Each point is reached from the start by the listed moves, each made 0, 1 or 2 times, or once backwards (-1), plus a little noise. Is the number of moves made odd or even? Then give how often each move was made.

Moves:
(1): [-14 -42]
(2): [ 45 -16]
Start: [28  6]
Points:
[-45 -62] => odd (2, -1)
[ 72 -11] => odd (0, 1)
[  0 -75] => even (2, 0)

Moves:
(1): [  6  -7   4  19  -6   2  -2 -20   9  11   0  -2]
(2): [  8   4  -9  11  -2   4 -16   1  -3 -12  -7   5]
(3): [ 2  5 15 12 -6  3  6  9 -7  3 -5  4]
(4): [-10   0   3  10  13   0   2  -8  -5  -8  -3  -6]
(5): [  1 -10   6  -6  14  -2  -2  15   2  -2 -19  -8]
(6): [ 13 -11  10  -6  -1  15   9   1  -5  -7   3   2]
(7): [ 17   3  -9  -1  -3 -10   9 -11  -3   8  -8  21]
(8): [  0  -5 -10   4   4  -7   0  12  -3   1   7   0]
(9): [-10   8  -2  16   0  17  -2  -2   9  10  -5   6]
(10): [  3  15  -8  -3   2   8  -2 -13 -14  13   3 -13]
(11): [16  2  1 -2 10 -9  0  4 16  3  8 -1]
Start: [  4  -2  -6   9   8  -2  -1   4  -5 -10   4  -4]
Points:
[-32   9 -31  49  60   7 -16  32  -2  20 -31 -29] => odd (0, 0, 0, 1, 2, -1, 0, 2, 2, 1, 0)
[ 32  46 -36  40  21  24  -3 -21 -75 -28   5   5] => even (-1, 2, 1, 2, -1, 1, 1, 1, 0, 2, 0)
[ 19  -2  -1 -45  49 -22   3  84 -34  10  11 -66] => odd (-1, -1, 1, -1, 2, 0, -1, 2, -1, 2, 1)
[ 59 -24  33  37  -4  16  -9  10 -37 -31 -73  17] => even (1, 2, 2, 0, 2, 1, 1, -1, -1, 0, -1)
[ 25  -8 -37  44  12 -28 -50  -8  39 -28   1   9] => odd (1, 2, -1, 0, 0, -1, 0, 0, 0, -1, 1)
[ 25  29 -72  81   9  19   5 -95  -8  66  21  15] => odd (2, 0, -1, 1, -1, 0, 2, 2, 2, 2, 0)

Moves:
(1): [  1  -7 -11   2   1   0  -6   2  -1  -2  -2  -5   9  -1   2  -2   2  -2
  -2   4  -7   8   2   6  13]
(2): [  8   6  15  -7  -3   3   2  -9  11  -1   4  -9  11 -13  -4  15 -11   2
  -4  12   1 -16   1   9  17]
(3): [-2 -1 -1 -3 -9 -6  5  0  8 -2 -1 -2 -3 -4 -6 -1  8 -3  4 -5 -1  4  9  0
 -4]
(4): [ -3  -6  10  -2   2   1  -2   7   0  -3  -3   1  -7  -6  -5   5  -4   8
   5  -1   5   0 -10   1  -3]
(5): [ -5  -8   2 -12  11  -4  -4   2   3   1  -1  10  10  -2   7  -7   2  -3
   1  -8  -5  -4   9  -1   6]
(6): [ 5  7  2 -1  5 -5  3  2  8 -2  3  4  9  7 12 -5 -4 -9  5  6  1  5  0  0
 -4]
(7): [  7   9  -2   1  -1  -5  14  -7   4  -8 -10  -2   8   0   8  -5   7  -2
   0  -6  -2  -8   5 -22   9]
(8): [  0 -10  -8  -3   6  -8  -9  12   5   3  -2  -5  -5   8   3   2   0  -9
   2  -3 -14   2  -8   5   6]
(9): [ -7 -13   6  12  -2   2  -1   2   7   6  -2  12  -1   4  -5   5  -2   6
   6   8   1  -2   2   0   3]
(10): [17 -1 -6 -3  6  3 -3 -2 -1  4  3  9  2  4 -2  2  0 -4  3 -2 -7  6  2 -4
 -1]
(11): [ -1   4   2  -6  -2  -9  -3   2   2  -4  19  -5   0   9 -16 -12   2   3
  -6   4   2  -7 -14   0  10]
(12): [-16  -6  -1   2  -1  -8   0  -8   5   1  -3   8  -2 -10  14   8   2   5
  -8  -4  10  -3 -14   9   0]
(13): [  1   5  -4 -11 -13  -4   4   5  -3  10  -7  -2  -1   4   0   6  -6  14
   4  -4   5   2  -1  -7   2]
(14): [ 13   0  -1   2  -2   9   0   8   8  -3  -7   5   3   5   7  -5   9  -1
 -10   3  -2   0   5   0   2]
(15): [ -4  -2 -12   0  -8  -4   8  -5   1   0  -2  -5  -3 -12  -1   4 -14  22
  -3   8   5 -14   0   9  -2]
(16): [  3   0 -12 -16   4   1   4  17  -1   6  10  -6  -3   4   2  -5  15  -5
   4  10  10   1   6   6 -12]
(17): [-1 -1 -9 -2  2 -1 -3  0  5 -1  2  4 -6  4  0  0  6  0  6 -9  4  2  7  5
  2]
(18): [-5  3 -4  2 -2  2 -6  6 -1 -3  4  2 -5  1  3  1  3 -2  6  4 -6 -1  0 -4
 -1]
(19): [ -6  -5  -7   5  -9   1  -7  -1  -1   1  -1  -1   1  -1 -12  -5 -13  -5
   7   3   8   0   1  -8  -2]
(20): [  9 -11  -1   3  -5  -2 -14  -3   4   9   4  -3  -8   3   7  -4   5   3
   6  -4   0   2   0   1   5]
(21): [  7  -6   1  -5  -6   0   8   2 -15   3   5  13  -6  -4  -4  -5  -5   1
   4   2   4  -1   3   6   7]
(22): [  0  -7   1  -2 -11  -3  14   5 -15 -13   2  -3  13   8  -4  10 -12   6
  -1   0   8 -10  -3   1  -8]
(23): [  4   4  -2   5  -1 -19   0   8 -10   0  -1   2   3   0 -10  -3  -3  -5
  -4  -3   8   6  20  -6  -7]
(24): [ 0  5 -5  4  2  3 -3  0 -7 11  0  0  7 -9 -1 -3  7  1  8 -4 -3  0 -4  7
 -3]
Start: [ -9 -10  14  -3  -5 -13  -8  -6 -12   9 -16  -6  -6   3  23   0   7   3
  -2   9   8   4  -3  -1   0]
Points:
[-73 -80  14 -43 -50 -41 -25  -9 -41 -28  23  -1 -14 -50 -42  33 -86  40
 -11  33  11 -41 -95  47  62] => even (2, 1, 1, 2, 1, -1, -1, 1, -1, 1, 2, 2, 0, -1, 1, -1, -1, 2, 2, -1, 2, 1, -1, -1)
[ 32   3   4 -70 -17 -37  11  92  -2   5 -42 -33  51  38  45   3   6 -53
  -1  22  -7  42  52   9 -15] => even (1, 1, 2, 0, 1, 2, -1, 2, -1, -1, -1, -1, 2, 2, -1, 1, -1, 0, 0, -1, 0, 1, 1, 0)
[ 30 -24 -28 -24  -5 -28 -31 -46  40 -16   3 -47  33 -30  12  -4  10  15
 -44  28  36 -52 -39  10  82] => even (2, 2, -1, 1, 0, -1, 2, 0, -1, 2, 2, 2, -1, 1, 1, 1, 1, -1, 2, 1, -1, 0, 0, 0)

Moves:
(1): [ -5   3   8  -2   4   7  13 -14  15   3  -4  -1   1  -2  -5  12  -4  -1
  17  -3 -11   6  -3  11]
(2): [ -1  15  -6   2 -15 -12  -7  -3  -5  -2   2  -1  -6   3   0   5   1  -9
  -2  -2  -8   8   3  -4]
(3): [-5 -2  1  0  3  4  8  5 -1 -1  8 11 -3  3 -9 -4 -5  0 -3  1  6  2 -4  6]
(4): [ -5  -3   7   2  -2 -13  -3  -3   0   0 -10   0   3   5  -4   5  10   4
  14   8   2  12  -1   0]
(5): [ 3  7 -6 -2 10 -1 -5 13  2 -2  0  0  2 -6  5  9 -5 -1 -3  7 -1 -2 -6 -6]
(6): [-6  2  3 -3 10  2  6  1 -8  5 -6  7 -6  2  2  3  5 -2 -4 -6  8 10  5  0]
(7): [ -7   3  -4 -12  -2   8   9  -8  -4  -6  -3   6  -8   8  -6  -2  -8   4
   0   9   7 -14  14  -4]
(8): [  2   9  -3   2   9 -16   2   7   8   3   6  -2  -5  -7  -2  -2  -9   7
  -1  -9  -3  12  -4  -3]
(9): [  2  -7  -8  -5   0  -2  -5  -5   3  -5  17   0  10  -6  -4  -1  15 -16
   4  -1  -7   2   4  -7]
(10): [  4  -2   8  -7  12  -8  -3   6   4   7  -6  -3   8   9  -4   4  -8 -13
   2  -6  11  -5  -1   0]
(11): [ -1   0  -7  -7  -6  10 -11  -2   0   1   9   2  -7  12  15  -1   3  -6
   4   4   0  -1   4   3]
(12): [ 11   2 -10   4  -2   9   3  -1   4  13   0   7  13   6   2  -5   5   5
   0  12 -14   6   1   4]
(13): [-5 -8 -4  1  0  6 -8 -1 -6  0  0 -3  1 -4 -2  2 -1  0  1 -4  9  3 -6  0]
(14): [ 8 -2  1  8  6 -1  1 -3 -2 -2  4  1  5  9 -4  1 -3  0  3  1  1 -1 -2 -5]
(15): [-2  5 -8  6  0 -1  3 -1 -3  1  0  3  2  0 12 -1 -5 -6  0  2  7 -7 -3 10]
(16): [ 17   1   0 -10   2   0  -2   5  -8  -5  -6   3   1  -6   2   1  -5   1
   5   4  -3  -1   3   7]
(17): [  0  24  -1  -2  -9  -5   4   1 -15 -10   6 -17  -4 -13  -6  -7  -1  -2
  -1   5   4  -7   2  15]
(18): [-1  6 -4 -2 -8 14  0 -4 17 -5 -2 10  0  0 -4 -3  0 14  0 -4  6  1 -7  3]
(19): [-10   1  -2  -8   5  -4   9   7  -6  -9   0   0   6   4  -3  -3   3  -7
   6  -4  -9  -1  -5  -6]
(20): [-11  -1  -6   3  -7   6  11  21  -1   3   0  -2   8  -4   8   3   6   3
  10   2  -1   3   3 -10]
(21): [-10  -4   2   4   7   3 -10   8  -6 -12  -2   8   1   0  -4  -4  -2  -6
   6  -5  -1   0   4  -6]
(22): [  2  -5   5  -6  -3   3  -4   1   5  -2  -3  -4   6  -8   6 -10  -2  -3
 -10   8   3   4   2 -19]
(23): [ -7   0   2   4  -8  -1   1   4   2 -16  -6  -4   6   8   0   3 -10  14
  -4  -1   3   5   2  10]
(24): [  0   0  -8  -3  -2   0   1  -3   6  -8  -6  -1 -14   9  -6   3   6  -7
   3   0  -8   8   4   0]
Start: [ 9 -4 -7  3 -2 -3 -1 -3 -4 -4  3 -1 11  5 -2 -6 -7 13  5  2  0 -9  9  0]
Points:
[ -1  53 -25 -69  30  51  64  36 -31 -42 -59  44   0  43 -49 -47 -11   0
  56  17   6 -29  55  23] => even (0, -1, 0, 0, -1, 2, 2, 0, -1, 2, 0, 2, -1, 0, 0, 2, 2, 2, 2, 1, 2, 0, -1, 2)
[ 41 -50  -6 -61 -39  58  -5 -26  77 -44 -42 -13  24  39  33  34  -2  23
  58  74 -48  11  55 -14] => even (2, -1, -1, 1, 1, -1, 1, -1, 1, 0, 2, 0, -1, 0, -1, 2, -1, 0, -1, 1, -1, 2, 2, 2)
[-30  11 -40   4  13 -45 -40  78 -36 -86  25 -39  45 -42  56 -54 -19 -10
 -11   4 -19  13   2 -28] => odd (-1, -1, -1, 0, 1, 0, -1, 2, 1, -1, 1, 0, 0, -1, 2, 0, 1, -1, 2, 0, 2, 2, 2, 0)
[-12   1 -35  24 -29  82  66  10   3   6   1  62  44  40  16 -24 -36  73
 -12  23  39 -39  33  92] => odd (0, -1, 2, -1, -1, 1, 1, -1, 0, 0, 0, 2, -1, -1, 2, 0, 0, 1, -1, 1, 0, -1, 2, -1)
[-20  14 -23  39 -87  12 -10 -23 -35 -41  10  -3  17  66  14 -14 -15  57
 -24   3  21  -1   0   5] => even (-1, 2, 0, 0, -1, 0, 0, -1, -1, -1, 1, 0, 1, 2, 0, -1, 0, 1, 1, 0, -1, 0, 2, -1)
[-15 -43 -26 -22  84  55  30   7   4   0  -2  46  77  73  22  47 -24 -59
  70  26  17 -34  46 -14] => odd (2, -1, 0, 0, 2, 2, 2, -1, 2, 2, 1, 1, 0, 2, 2, 0, -1, -1, 0, 1, 1, 0, 1, 0)
[-74 -27 -56 -63   2   9  23  75  58 -78  44   3  22  25  26 -16 -21   0
  17  25 -17  -1  27 -95] => odd (0, -1, 1, 0, 2, -1, 2, 2, 2, 0, 2, -1, -1, -1, 0, -1, -1, 0, 2, 2, 0, 2, 2, 1)
[ 18  41 -25 -17  12  49  75  -8  30 -14  50   3  80 -26 -15 -16  41 -26
  56  27 -30  -5 -31  14] => odd (2, -1, 1, 0, 1, 1, -1, -1, 2, 0, 0, 1, -1, 2, 1, 0, 2, 2, 2, 1, -1, 1, -1, 0)
[ 43  61 -20  22  -5 -46 -31   9  19  30 -22 -35   8  19 -14   2  -7  36
  45   5   8  45 -14  68] => odd (0, 0, -1, 2, 0, 0, -1, 2, -1, 2, 1, 2, 1, 0, 0, 0, 2, 1, -1, 0, 0, -1, 0, 1)
[ 34 -35 -14  31  -3  47   0 -29  23 -19 -11  56  87  41  -5 -42 -56  38
 -22  49  15 -33   0 -17] => odd (0, 0, 1, 0, 0, -1, 1, -1, 0, 0, -1, 2, 0, 2, 2, 0, -1, 1, 0, -1, 1, 2, 1, -1)
